Rows are points. A path goes straight from each point to the next, and from the last back to the first. The post is the endless flat space through its rows: a point in 2 columns, a line in 3, a plane in 4, and so on, so that a path can go around it. How many times does the path go around the post? Going back the other way cancels.

Post, one row:
[[-8 -3]]
Path:
[[ -3  32]
 [ -5  42]
 [ 44   3]
 [  4 -19]
 [-13 -27]
 [ 10 -20]
 [ 59 -18]
 [ 20 -69]
 [-34 -35]
 [-64  15]
 [ -9  49]
 [ 18   7]
 [ 57 -43]
 [ 20 -22]
 [ 21  -3]
 [ 26 -48]
 [-48 -42]
 [-82   2]
 [-16  17]
 [ 24  63]
 [ 40 -28]
 [  8 -65]
 [-41 -63]
 [  7 -21]
 [ 35  15]]
Times around: 2

Post, 5 rows:
[[ -9  15 -10   2  -1 -46]
 [-30  12 -38 -10  63  67]
 [-22   5 -31  11 -74  16]
 [ -9  18  95 -30 -47 -49]
 [-13   7 -17  48 -20   9]]
Path:
[[-44  -7  22  51 -39  -4]
 [-36 -26 -11  16  10   7]
 [-29 -49  23   4 -24  -1]
 [-68 -15 -26  36 -54 -12]
 [-42  25  13 -38  26  13]
 [-20  44 -26 -29 -39  -1]
 [ 23  45   8  12 -22 -38]
 [ 31 -14   5   4  18 -15]
 [-13 -11 -50  40 -17  11]]
Times around: 1

Post, 10 rows:
[[-26 -31 -48 -59 -18 -45  77   8   0  57 -21]
 [-10 -23  44 -56  31 -25 -49 -54  28 -40   6]
 [ -7 -45 -14   3 -16 -37  72  68 -45 -29   6]
 [ -8 -24  67  43  34 -40  24  60  75 -19 -40]
 [ -4 -34 -41 -35 -82  64  -5 -22 -14 -38 -11]
 [-18 -18  28  71  22 -41   1   9  47  46 -28]
 [ -3 -42  14  -8   2  38 -38  89   2 -16  34]
 [-25  -2 -30  48  25  37  17 -47  70 -18 -26]
 [-21 -16  47  47  34  51   2  64 -25  56 -82]
 [ -6 -15  -1  41 -38  78  45 -67  67 -38  47]]
Path (9 x 11):
[[-45 -12 -14 -17 -24  34  23  -7  15   3 -42]
 [-11   7   1 -19   2  -2  43   7  43 -24  -8]
 [ 32 -12  29  46  -1 -29  73  -5  58  32   5]
 [ 13 -56   8  13 -29  23   6  14  13  46 -15]
 [-13 -93  14   5 -14  23  28   8  33  -3 -22]
 [ 21 -56  24   1  29   3  12  -2   2 -35 -21]
 [ 18 -29 -12  15 -36  21 -29 -41  26 -32 -15]
 [  3 -75 -16 -15 -30  53  23  -5  41 -15  10]
 [-54 -43  18  39  -4   9   6  15  28   9   3]]
Times around: 1

Post (17 x 18):
[[  1  14  11  -4  11  10  21 -18   6   0  23 -13  10  -2 -24   1  36 -20]
 [ -6   2  40  -2  32  15  43   5  28   4 -23  -4  -1  10 -45   0   0  15]
 [ -2   1 -20   6 -13   4 -15  -7 -20 -36  12  33 -38  33  -2  -2   7  31]
 [-20 -17   1  -6 -26   8  21  29  -5  -1 -11  17 -17  -9  16  -7   6  -1]
 [ -4   6 -25  -9   7  -6 -18  14  17  -7   6   3 -17  45  40  -8   5   4]
 [ 17 -11  51  43   5  -9 -74   1  -2   4  14  41  24 -23  10  10 -17   6]
 [  1  -4  21   9  -9  30  43 -37  16  28 -45  -5   6  22 -48 -21  -5 -24]
 [ -3   6 -18 -12 -16  -9 -38   1  11 -46 -14  -1 -48  -5  16   5  -1   1]
 [  9   3  32  17 -31 -13 -20 -17  -9 -33   1  -9   9  -7  31  16 -20  46]
 [  6 -15 -49   4 -13   4 -27  17  15 -32   8   2   6   6   6  26  -2  15]
 [ -6  -1   4  -7  22  38  27 -25   4  16   8  -5  -6 -13 -16 -16 -27   9]
 [ 17  -7   7  46   7 -11 -27  -2 -19  -3 -21  -9  -9 -24  15   3  13  36]
 [ -6   4 -33  17 -21   7   5  29  11 -12  26 -31 -47  30  -8   3  -5   0]
 [-10  10  20   2  19  19  -3   3 -32  -7 -13 -32  31  14 -36 -26 -11   3]
 [ -7  -3 -29  15   8   7  -2   5 -28 -44 -10   0 -34  32  28  47 -21 -12]
 [-11   7  21 -32  -2  33   9  -8   0  50  -9 -18  -6  10 -38  21  11   4]
 [-11  22  38   3  22  95  28 -12  18  18 -13 -33  28  13 -40 -16  30  -5]]
Path (21 x 18):
[[ -8  18  20  10 -28   5  -8  -6   7   5 -14 -20  13  20  11  -5 -10   7]
 [  3  18   0   0 -27  37  20  14 -17 -11 -23   7 -26   9 -10   5  -9 -29]
 [ 21 -14   5   0  -8  37  13  18   1   5 -24  -1 -24 -20  -3 -11 -15   7]
 [  7  -7   6  11  -2  33 -13 -13  -6   8   4 -14 -22  18  -6 -23  32  15]
 [  4 -27   2  12 -29  22 -14   4  18   9  -5   0 -22  15   4 -15  -6  41]
 [ 24  -9  -1   6 -18   6 -17  12 -10  -7  22  10 -10  14  11  -2  19  14]
 [ 11 -30 -18  20  -6   3  21   8   0   1 -26  18 -22   9 -30 -15  33  15]
 [-11  -5  -3  20   0  41   3  -9   8 -14 -12 -50   2  -2 -18 -12  -4   0]
 [-29   2  21  16  22  13  -2 -11  15 -52   5   6  -7   3  -2  43 -13  -9]
 [ -1   2  11  25  -6   9   2 -11 -12   8  -8  27   2 -21 -10  14   6   2]
 [  3  18   5  13 -16  -4  -1  -7   1  -3 -29  -1 -18  32  13  20   3  12]
 [-18   5 -32   9  -7 -15 -18  -6  -8  -7   1   6 -13 -30   0 -22   9   0]
 [-22 -18  14   9   2   8   0   5  -1  13   1 -44 -24   1 -30  27  -3  -5]
 [ -2   5  -5   4  12  29 -32   2  -1  -5  35  -8 -12  13 -10  16  20 -28]
 [  9  -3  -5  -5 -27  27   0 -14  13 -20 -31  -9 -19   1  -5  13 -10 -23]
 [  9  15  14   5  -9  11  -7  -7 -11 -15   0 -18  -8  27   2 -11  11   6]
 [ -5 -11   1 -22   0  34   1  -3   3   6 -29 -26   7  -1  -2  31 -18  -6]
 [ -3 -11  17   3  37  12  -2   7  -4 -29   0  -4   0  -1  -3  12 -16   7]
 [  6  -6   8  19  -4  18  -2 -11 -23 -15   5  -2  -1   1 -24 -25 -19 -22]
 [ 25  18  -8  13  -8  20  13  12  -5 -14 -24  -6 -16 -12  -5 -19  23  20]
 [-12  -1   6   3 -14   5  -5  11 -10 -20  -9  24  15 -32  10  22 -13   0]]
Times around: 0

Post, 17 rows:
[[-10   0  58  36  15 -15  -2  -3 -23  82  82  23  -8  18  20  -4 -77  62]
 [-18 -15  16  -1 -19  54  21  35  18  24  35 -69  35  33  47  -1 -77 -33]
 [-11   1  46  59  24  11 -39 -19 -48  58  21  17 -47 -47  61   2 -43  -2]
 [-14  -2 -14 -28 -38  44  13 -84  56 -45 -49  19 -11  31   6 -12 -78 -17]
 [-29 -16 -51 -51  48  10 -39 -63  -4 -58  -3  28 -29  52 -25 -32 -11  17]
 [-32 -30 -19 -32   3 -57  14 -51  19 -27  -4 -95 -44  31 -10 -83  29 -47]
 [-28 -24 -53  34  -5 -49 -19 -43  31 -49  50   9 -24 -22  -4 -47 -34  56]
 [-31 -16 -73 -44 -29  10  -7  -2  33  34   2 -38 -50 -44   3  18 -31  31]
 [-52 -18   0  54  64 -17 -22 -45 -40  31  54 -79  -6  -5 -61 -64   8  92]
 [-60  -2 -59 -34  17   9  36 -66 -32   7  32 -20  -2 -33  63 -29 -36  15]
 [  7 -17  21  22 -51   5 -27 -16  42  52  12  26  36  56 -34 -42  32 -59]
 [-36 -30  69 -15 -24 -45  -9 -26  45 -14 -71   0  24 -38  69 -44 -43 -15]
 [-56 -27  61 -28  20 -26  58  -5 -10 -40 -23   4  -7 -25   7 -41  -8 -31]
 [-35  -4  -2 -43  -6 -35 -37 -55  19  12  18 -73   8 -66 -63   4  17 -21]
 [-51  -3  59 -58 -52   5 -18  10 -45 -29  37 -23 -14 -51 -15 -66  19 -12]
 [ -8 -16  38  32 -65 -13   8 -35  -4 -51 -24 -25  25  30  27  21 -36  23]
 [-41 -21  31  28 -41 -79 -14 -22  -8  20 -29 -37  32   7 -39 -55 -39 -33]]
Path:
[[-27 -11  29  15  24  -4 -40 -40  50  22 -27   3 -31  35  26   3 -47   2]
 [-50  28   6 -18 -34 -26  10 -52   9 -19  22 -68   0 -23  -9 -49 -16 -21]
 [-32   9 -11 -16   7   0 -23 -14 -12  13 -24 -82 -11 -29  22 -84 -23  17]
 [ -5 -30 -30 -10  28  22  14 -31 -34  -5  24   2  24  57 -45 -37  18  10]
 [-23 -59  14 -45 -28 -51  10 -47   7  -5  -3 -52   4 -25   8 -22 -76  -6]
 [-30 -47   1  11 -40 -16 -26  -7  25   0   1 -24 -41  21  16 -25 -17  35]
 [-27   6   8 -25 -17 -15   5 -75  -2  10  46 -71   6  28  33  -1 -12  10]
 [ -5   8 -28  20 -11   3 -48 -52 -14 -11  51 -48 -14 -13  30  -4  36   9]
 [-25  11 -27  21 -20   4  22  -8  11  29   8 -22   5  -1 -18 -19 -14  18]
 [-65  35  -4 -17 -54  -3  20 -34  39  -3 -38  -3   4 -11  -3 -19 -35  35]
 [-43   3  15  21 -18  17 -32 -82   0  22  31  -8 -27   3  13 -11  -6 -29]
 [-42 -34  65 -83   5 -55  10 -41  15  34   3  -8 -21  -1   2 -34 -33  19]
 [  5 -52   6 -26   7  59  39 -33   6 -15   3 -20 -10  17  23 -37  -8  11]
 [-15 -13 -11  32   8 -19  37 -59   5 -30   6 -33  26   5 -23 -30 -58  23]
 [-28  -5 -30 -48  31  -4 -21 -15  -7 -25  12 -61  11  14  -2   6 -13  14]
 [-42  -4   8   6 -50  17 -11 -23  63 -10  40 -15  15  -8  24 -74  41  11]]
Times around: 0

Post:
[[ 27  -8  24  37 -47 -30   1  22  15 -21  -3 -24  -1  73   4 -30 -28  32]
 [-30 -30 -40   4  47   7   6 -18   6 -15   9  95  42  -4 -10  26 -45 -25]
 [-58 -25  11  11  14 -24   2 -51  25  65  17 -13  40  70   7  11  11  12]
 [-17 -26  38  -4 -22 -24  26 -33 -14  12  24  24 -26   6  -8  32  27  34]
 [  5 -16 -61  61  11 -42  24 -30 -22 -59  20  64 -19 -37 -44 -43   8  51]
 [-63 -30 -28  25  13  16  14 -57 -53 -32   6   0 -24  41  -6 -19 -43  -2]
 [ -6   6 -34  -2   2  45   2 -18  20 -57  36  -4 -24 -13  25 -23 -34  67]
 [ 17 -76 -22 -13 -44 -18  67  -5  -7   7  17 -18  35  -4  23 -33  19  16]
 [ 28  -2  -1  26   7  34  23  59  11  -2  16  18 -35  16   8 -56  15   9]
 [ 34  24 -49 -43  12   1  46 -17  49  17  30   4 -23 -35 -16 -23   8 -32]
 [-16 -49   5  43  11 -53  77 -64  46  63  10 -24  10 -37  16  52 -12 -25]
 [ 16  -3  -8  -1  29 -32  12  36   4  72 -24  23 -58  10 -18  11  29  45]
 [-28  -3  -4  13 -12 -27 -17 -41  11  22 -57  34  31  11 -38  22  59  45]
 [ 39 -45  17  12   2 -17  -3  15 -17 -40   0 -36   4  -7 -52 -51   9  30]
 [-44 -11 -43 -25  47  41  29  21 -17 -40  26  41  10  66  30  22  32  38]
 [-17  26 -37   2  65 -42 -37   9 -23  28   1  16 -25 -34   6  -7  23 -23]
 [  4  16  -6  20 -14 -12 -13  46  -5  35   9   2   4 -12 -66  33 -12 -26]]
Path, 13 rows:
[[ 10  39   2 -40  14   3  -3 -11 -26 -27   8  38 -27 -15 -13 -24  56  12]
 [  8 -25  -8  -4  22 -23 -11 -18 -42   5  -5  28 -14   1  -6  -8  47  19]
 [  2 -20 -33  -6  23   1 -11  12  54  34  39 -28 -14  19  28  11  15  37]
 [  5 -10  -9  21  19 -10  -1  68   2   9   1  53  -7   9 -16 -10  69  -5]
 [  3 -10 -31  62 -36 -10  12 -47  71  -6  31  45   3  31  19  12 -23  34]
 [-32  29  -6  86  37 -74 -38 -35   7  80  48  14 -26  -6 -14  21 -37  29]
 [-19  -3 -35 -17 -22  -4  34  -4 -47  56   7 -10  40 -14 -24 -51  11   1]
 [-34 -32 -25  21  27 -32  37 -21  22  18  -8  28 -17 -30  16   0 -49   8]
 [  9 -40   4  51  -6 -54  -9  31  30  -8 -10   7  13 -11  -9  24  12   4]
 [ 11 -49 -41 -35  -5   8  32 -76   5  64  -7  25 -19  21 -53 -65  34  22]
 [ 18  19 -20  41  28 -38  -1 -23  -8 -11  -3  14  30  15 -48  42 -23  -3]
 [  9 -27   8 -14  -8 -16  50  -1   4  16 -21  30  10  -7   0  15 -61  30]
 [  4   1  19  -7 -28  13  13  52  57 -27  19  38  57  34  65  -5 -22  31]]
Times around: 1

Post:
[[-60 -34  12  14  13 -23 -45  40   3  33  14 -80 -29 -40 -25  35   6  -6]
 [-43 -41  13  14  -3 -16 -22  19  62 -18  12 -18 -23 -43 -13  13  -9  -2]
 [ 12 -11 -14 -13  -1   0  -5 -14  17  -3 -12  63  45  57 -66 -14  -9 -14]
 [-13 -23 -31  22   9 -35   8  29  43   7   9 -26 -18 -48 -23 -29  -3 -14]
 [ 34 -20 -12   9 -19 -20 -37   6  33  -7 -40  40  18  70 -32 -32 -33 -31]
 [ 10 -40  -7  11 -29 -13 -23  31  28  23  -5  57  59  39   6 -54  -8   3]
 [ 30 -27  -8 -57  37 -23 -18  12 -21 -25 -29   2   4  26  15   4  19  33]
 [ 16 -19  -9 -38  -9  -3   8  11 -70  -9  -9  -1 -19  24  30  33 -24 -12]
 [ 15 -20 -11 -11  21  15  -8 -34  -1   3 -28  30 -22  62  14  -9  20 -14]
 [ 51  -6  -8 -29  -2 -11  14  20  -7 -14 -26  -5  -8  48  31  50  37   1]
 [ 27  -8 -10 -39  14  31   2  23   0  13 -67  35   1  31  -9   9  -9  18]
 [ 12 -42 -41  -6  13  -4  -3  -9 -14   9 -18 -28 -15   9  14  73 -35  13]
 [-30  17 -30  25 -14  -7 -45  13  21 -17  15 -17  -6 -16 -27  -4   1  20]
 [  8 -31 -13 -15 -42 -18 -34 -20   5  25   7 -56 -47 -69   8  23  -2 -14]
 [  0 -29  -8 -18 -12   9   0 -19 -29 -14 -30 -88   8 -26  32  46  -9 -19]
 [ 32 -23  37  21 -22   5 -17  16  39  15  15   6  15  24 -32 -35 -31  13]
 [ -8 -36 -22  61  23 -11 -30  10 -12 -31 -16  11 -14 -22 -55   3  21   4]]
Path, 29 rows:
[[ 26  20 -26  44  19  -8 -28  -7 -35 -26  -1   1 -23  17 -25  26 -42 -24]
 [  6 -30   9  14  17   3 -35  30  22 -14   8  10  22  47 -61  53  -4  14]
 [-13 -42  36  12   7 -15 -33  63 -25 -50   9 -70   8  27  34 -31  42  25]
 [-61 -22   5  29  17  27 -40  22  64  40 -42  15 -18  26 -23 -20  31  19]
 [-31 -26 -27  27 -13 -47 -13 -32 -12   1  16 -17   9  -3  54 -15  -4  -7]
 [-22 -14  30  -7  11 -28 -22  29 -17  42  16 -27  20   1  -8 -16  46 -24]
 [ -2  18  10  -5  10  -7 -35  13  33 -16  -6 -33 -23 -24 -55  55 -36 -38]
 [ 64  -7 -27 -10 -27 -65  -3  25 -29   1 -30  11   6 -16  57  -8   1  17]
 [ 54  -4  -6 -16 -26 -37   8  10  36  35 -26  44  12  65  -6  30 -66 -19]
 [ 24  -3 -36   6  22   0 -19  18  35  -8  -9  40 -33  -8 -26  30 -24   3]
 [  2 -33  21 -54  55  -5   0  27  50  -6 -34  19 -18  -6  22   6  41 -24]
 [ -9 -43 -49   9   9 -24 -41 -53  14  14  -5  -3  33  -1  12  23 -13  -1]
 [  6 -13 -73  33  43 -29 -59  29 -65   8 -39  65 -32  19 -36  50 -26 -16]
 [  0   9  29 -33 -31  41 -49  12  25  19 -16  50 -27  39   5 -62 -10 -18]
 [ 17  -5 -44 -30  -7 -25 -34  50  33 -30   3 -17 -11 -27 -15  -9  -8  67]
 [-39 -10 -32  10 -33 -45  63  39 -19  43  66 -63 -45   5  46 -15 -58 -10]
 [ 36 -14  58  12  11 -17 -30  -6 -17 -13  -8 -10 -18  37   8 -32   6  36]
 [ 10 -39  35  19 -20  23  43 -40  60  31 -25 -19  16  33  10  62  -9   2]
 [ -6 -35   2  51  -8   2  -3   0   7   5  -4 -48 -43 -39   0 -31   8  -6]
 [ 20 -29  15  51  12  -2 -22  30  40  39  14  -6 -30  68 -24  36  67   2]
 [  8   0 -44 -48   1  21   7  -4  56 -32 -24 -33  39  26   0   6  -5 -36]
 [ 21   8   5  35 -14  -8 -41   6  35 -24 -23  -9 -36  74 -63  -6  34 -32]
 [ -3  -5  16 -24  15 -30 -50  22 -43 -23   1 -32   4  12   5 -21  48  39]
 [ -3  21 -15  10  25 -15 -26  17 -37  10 -45  54   0  43 -46 -19 -24   7]
 [ -3 -39  22   7  31  28 -54 -21 -38  14 -27 -42  -2   2  12  35 -41   5]
 [ 33 -26 -13  21 -13   0  -7 -16  63  14   8   7 -45  19  -4  -1 -11 -32]
 [  8 -21 -57  17  16 -18 -16  -4   0  -7 -24  44 -33  85 -95 -12   7 -29]
 [ 12 -60 -40  43  22 -27 -20 -50 -34   9 -27   0 -45   8  -7 -30  23  10]
 [ -1 -53 -59  30  -5 -37   9 -33 -62  -8 -13 -47 -10 -40  26  33 -24 -40]]
Times around: 3

Post (17 x 18):
[[-30 -61  55   1  -5   9 -35 -14 -20   1   0 -37  52 -33  29  27  35   7]
 [ 63  31 -44 -18  30 -59   4 -11  44   7  50  35  -7  40  10  57 -23  10]
 [  0 -16  69   4  -4   4 -23  43 -21  12  -2   9  42   2   2  11   8  -2]
 [  6  36 -29  32  -7 -57   3 -34  10  35  -2  28 -52  17   8  30 -17   6]
 [  4 -64  45 -15 -23   3 -63 -37 -34  12  16 -11  62 -57 -11 -25  54   5]
 [-17 -15 -16  29 -10  11  24  29 -32  -1  21  46  14 -15  15 -21  51 -25]
 [ 28  14   2   4  -6 -52  31  -9   1 -23  -2  12 -50  16  14  19  33   4]
 [ 40  12 -30  35   7   0  49   3   6   0  28  47 -46  32  -8  33 -44  10]
 [-10 -36  34  -6 -19 -17  16 -10 -16   2  21 -35  48  -1  21 -21   4 -15]
 [-51 -35  49 -22 -37  31 -64  25 -30  -2  35 -37  52 -11  -9   7  27  16]
 [  2  33  34  10  43  26  51  15  25  10  37  27 -20   9   1 -20   8   7]
 [ 11  28 -16  23  23  -5  47 -20 -11  34  -4  27  -7  25 -43  22  11  23]
 [ -4 -67  41 -54 -50  26  15   0 -19  47  27 -26  48 -62  27 -32  42   9]
 [-43 -48  41  21  18  -3  -6  32 -22  12  14   2  46 -66 -60   1  19  15]
 [ 47  37 -39   8  25 -19   9  19   9  -2   4  -2 -28  16  21  13 -13   4]
 [ 39  38 -19  59  10 -16  40  28  49  32  31  19 -39  39  -8   6   1  46]
 [-22 -15 -18  -1   1  35   6  41  12 -27  -6  70  27  -3  -1 -36  20  27]]
Path (31 x 18):
[[-34  -2 -18  52 -46  18  11  11 -18 -21  12  48 -32 -12 -33  35 -48  22]
 [ 50  -1  -1 -22 -46 -16  12   1 -19   1  36  39  22  23  15 -24  14  -1]
 [-37 -28 -16 -11 -65  20  23  43 -56   2  23  17  58 -13  22  -1  18 -30]
 [ -5 -25   5  -6 -44  11  26   3 -16  61  29   3  30 -27   4 -41   1 -25]
 [ 38 -37  18  30  11 -71 -18 -52  -7  50  34 -37   0 -63  -4 -12  50 -27]
 [ 24 -25 -11 -30 -15 -65  57 -28  12  19  37  18  17   0  41 -33  36 -23]
 [  5 -67 -11 -59 -30  44  -4  -2 -51 -23  64  22  39 -30  28  11   9   0]
 [ -8   5  74  -6 -27  -3  -8  26 -17  -7  47 -58  -6   6  79 -25  50  10]
 [-47  -3  38   7  41 -10  31  30 -13 -18 -15  26 -15  -7  37  -6  64 -20]
 [ 14 -56 -43  27  59 -14  15  -1  13  -5  48  38  29  -9 -68  14   6  -1]
 [ 37 -30 -29   5 -29  -3 -51  32   9   5  73  16   4 -11   1  73 -12  -1]
 [ 63  38 -49 -23   3 -41 -54 -61  15 -25 -37  35   0  21   4  22  12   6]
 [-53 -33  20  30 -13  46  -2  43  -2  18 -33 -10   2 -38 -50 -23  81  49]
 [-39 -43   2 -66  14  18 -87 -67 -36  73  10   1  63 -39 -72  12  38  26]
 [-15  -7  32 -17  25 -22 -22  11  19  23  61  11   5 -46 -19   3  23  25]
 [ -3   7  -5 -54 -34  87  27   9 -18  47  82  50  35 -19   9 -37  24  42]
 [-48   9  27 -19 -95  -1   4  29  -5 -17 -26 -43  13  15  -4   4 -26  60]
 [ 12 -14  19 -11 -15  -9   7 -24 -19  20  39 -45  49  -2 -19  -9  29 -38]
 [-23 -27 -18   0  12  -3  77 -64  -3  40   7 -26 -19  -3  13   8  20  -7]
 [ 38 -61   9 -37  29  14  89  32  24  60  29  23 -24 -84 -11 -45  39  46]
 [ -3  32 -23 -23  22  -1  62 -25  19   9  51  61  -5  47  21  18   4  15]
 [-31 -50  -6  17  44  -9 -36  39 -18  32  45  11  77 -36 -32  31  14  39]
 [ 24   4  43   5  58  17  14  42  75  43  26  73  40  16  31 -14  -9  27]
 [-42 -26  46 -42   5   7  49 -21 -42 -12 -41 -14  -9 -14  58 -22  22 -35]
 [-19  57 -22  42  25 -57 -40  14 -17  19  16  60  -4  42 -21  43   5 -12]
 [ 22 -11  52  53 -55 -16 -20 -33 -44  59   8 -18  -4  -8 -57  20  19  73]
 [-19  28   2  45  18  19  -8  44  21 -26  30   7  13   5 -14  17 -11  33]
 [-68  -8  57  49  -6  -8  -3  75 -26 -12  24  22  84  40  17 -20  -8 -10]
 [ 29 -31 -18  19  24 -56  61 -42 -12  49 -46  65  -1 -12 -40 -20  43  29]
 [ -7 -25  38   5 -12 -58 -22  -5  18 -10  21 -18 -18  34   8  91  13  25]
 [ 25   1 -10  18 -45  23  19 -53   0  18  44  -2 -24  29  28 -41   5 -42]]
Times around: 1

Post:
[[-20  -6  38 -21   0  54  35 -61  14 -16 -11  -3  33   1 -46  21 -48 -41]
 [-40  31  12  -2 -17   5  20 -32  28  -4 -52   8  10  29 -73  20 -29 -18]
 [-13 -63   8  10  -4 -19 -13  -5  13  15 -53 -18 -24   6 -20 -27  -1  -2]
 [-34  20   8   5 -10  17 -13  45  20  21  -9   5  38  13  29 -36  50  25]
 [ -8  57 -16  10  44  34 -12 -28 -37 -10  26  31 -13  -8  12 -19  33   2]
 [ 20  -7  -7  -4  13  -7   7  -5 -28  -3   0  18  -3 -30  17  -8 -41 -49]
 [-11  56  19 -18  33   5  12 -10 -25 -34   6  26 -20  23  22 -23  23  -1]
 [-25  24   4  31 -28   1  -7  11  36 -10   4  29   7 -17  11 -24  76  40]
 [ 21 -60  -9  -2 -43 -37   5  26  12  11  -7 -30 -35  23 -44   5 -24 -14]
 [ 15  27 -55   8  18  -1  36 -34 -14 -36  25  31   3  53 -14  10  12  14]
 [ 16  -3 -11 -50  11 -11   4 -14  17 -36 -10  15  10   2 -67  36 -42 -37]
 [-13  45  -7  11  -1  26   8   5  37   1 -16  -8  -4   7  25 -37  37  48]
 [ -7 -11   4  23  -6   9  -9  12  18   3 -18 -12 -10  -9  36  14  37  51]
 [ -7 -26  -1  17  -6 -44  17  26  28  -7 -25 -49 -10  -4 -20  -5  24 -18]
 [ 41  26  18   6  35 -19   6 -27 -31   3  15  16  -1  17  -7 -17  15  -7]
 [  7   5 -15   7  50   8   3 -17 -34 -51  23  16 -10   6 -14  -6 -61 -16]
 [ 23 -41  -7  31 -17  -9 -21  24  15 -14 -44 -25 -10  26   0 -20  11 -22]]
Path (29 x 18):
[[ 16  -6 -49  15  19  20 -13 -35 -61 -20  52  -2 -19   0 -46 -31 -20 -20]
 [-35  -3 -43  29 -36 -42  31   6 -17  60  32  -7 -21  -3 -10 -13  -1  38]
 [ 20  -9 -49  -2 -19 -42  46  44  24 -16  31  -6  19   5  41  42  -9  13]
 [-40  43 -18 -27  67  11  22   7  44 -41  23  19 -13 -17 -43  12  39  -8]
 [ 33  -6 -28  16  22  -9  16  -1 -28 -31  11  24  25 -23 -14  -1  51 -67]
 [-25  63  10 -27  37  35  14  33   7 -39  -6 -23 -14  29  39 -42   6  54]
 [-22  73 -15   1  16  -4   3 -17 -10  -2 -25  42 -14 -23 -38   0  20 -50]
 [-12   1   7   7   6   5  24  23   8  24  -2  14 -21  20  36 -53  25  -5]
 [ 17 -41   2   1 -10 -26  -4 -27 -11  -1  12  76  14 -50 -74  35  45 -66]
 [ 10  18   6  51  52 -12  -3   1 -45 -50 -50 -83 -35  23 -11 -34 -37  -9]
 [ 21  13 -18  -9  11  35  -1 -12  43  22 -70 -12   9 -72  18  -1  17  18]
 [ 30   3  22 -19  15  13  13  16  43 -10  -1  14  28 -16 -36  29  42 -45]
 [ -7  20  58   1   1  52  -6 -71  27 -29 -46  52  -8  20 -53  11 -23   9]
 [ 46 -64   0  27  27  10  17 -46 -94   8  -5  29 -45  -9  -2   6 -30 -95]
 [  5  15  10  -1 -19 -46  34 -44 -14  23   7  -9 -46 -43 -15 -14  24  44]
 [ 32   1 -70  17 -36 -40  12 -17 -13  14  24  47 -23  -4   0  -1 -10  14]
 [-15 -24  -2 -25 -24 -12  18 -46 -12  54   7  18 -23  30 -38  10 -14  -2]
 [ 14  47 -22 -14 -16  18  22  29  42 -48  42 -21  33   2  52 -23  19 -27]
 [ 43 -46  37 -27 -14 -35 -21   9  34 -19 -64 -39   7 -53  39  -5 -15 -18]
 [-15  -8 -22  65 -11   0  -2 -40  -3 -13 -65  -9 -30  55 -56 -45  14  -4]
 [ 25  -2  32   4  19  18   3  23 -19  37  13 -12 -33 -71   9 -53  -3 -10]
 [ 52 -16 -16  61 -57 -50 -36   9 -52  34 -44   9  -9  22 -30 -45   8 -57]
 [-83  48  -8  12  18 -15 -24  20  22  -2 -84 -30 -22 -17  -7 -11  34  -3]
 [ -4  17  21  -4   9  12  10 -27  34  10  28 -16  19 -43  22  63  16  33]
 [ 13  40 -35 -14  23  29   5 -10  11 -67  -1  40   2  56 -12  11  16 -16]
 [  3  -9 -19  11  27 -13   1  41  22 -56 -16 -11  59 -34  -6 -10  27 -75]
 [ 38  -3 -14  42  58  31  16 -12   0 -23   4  -7  40  57 -32  -8  22  -8]
 [ -8   7  48  -5  -1 -28  63  31  -2  12   3  24  -4   3   9 -39  -8 -66]
 [-24  12  -9 -35  39  33 -15  -6  25 -13 -33  26  47  21 -89  18 -30  24]]
Times around: 2
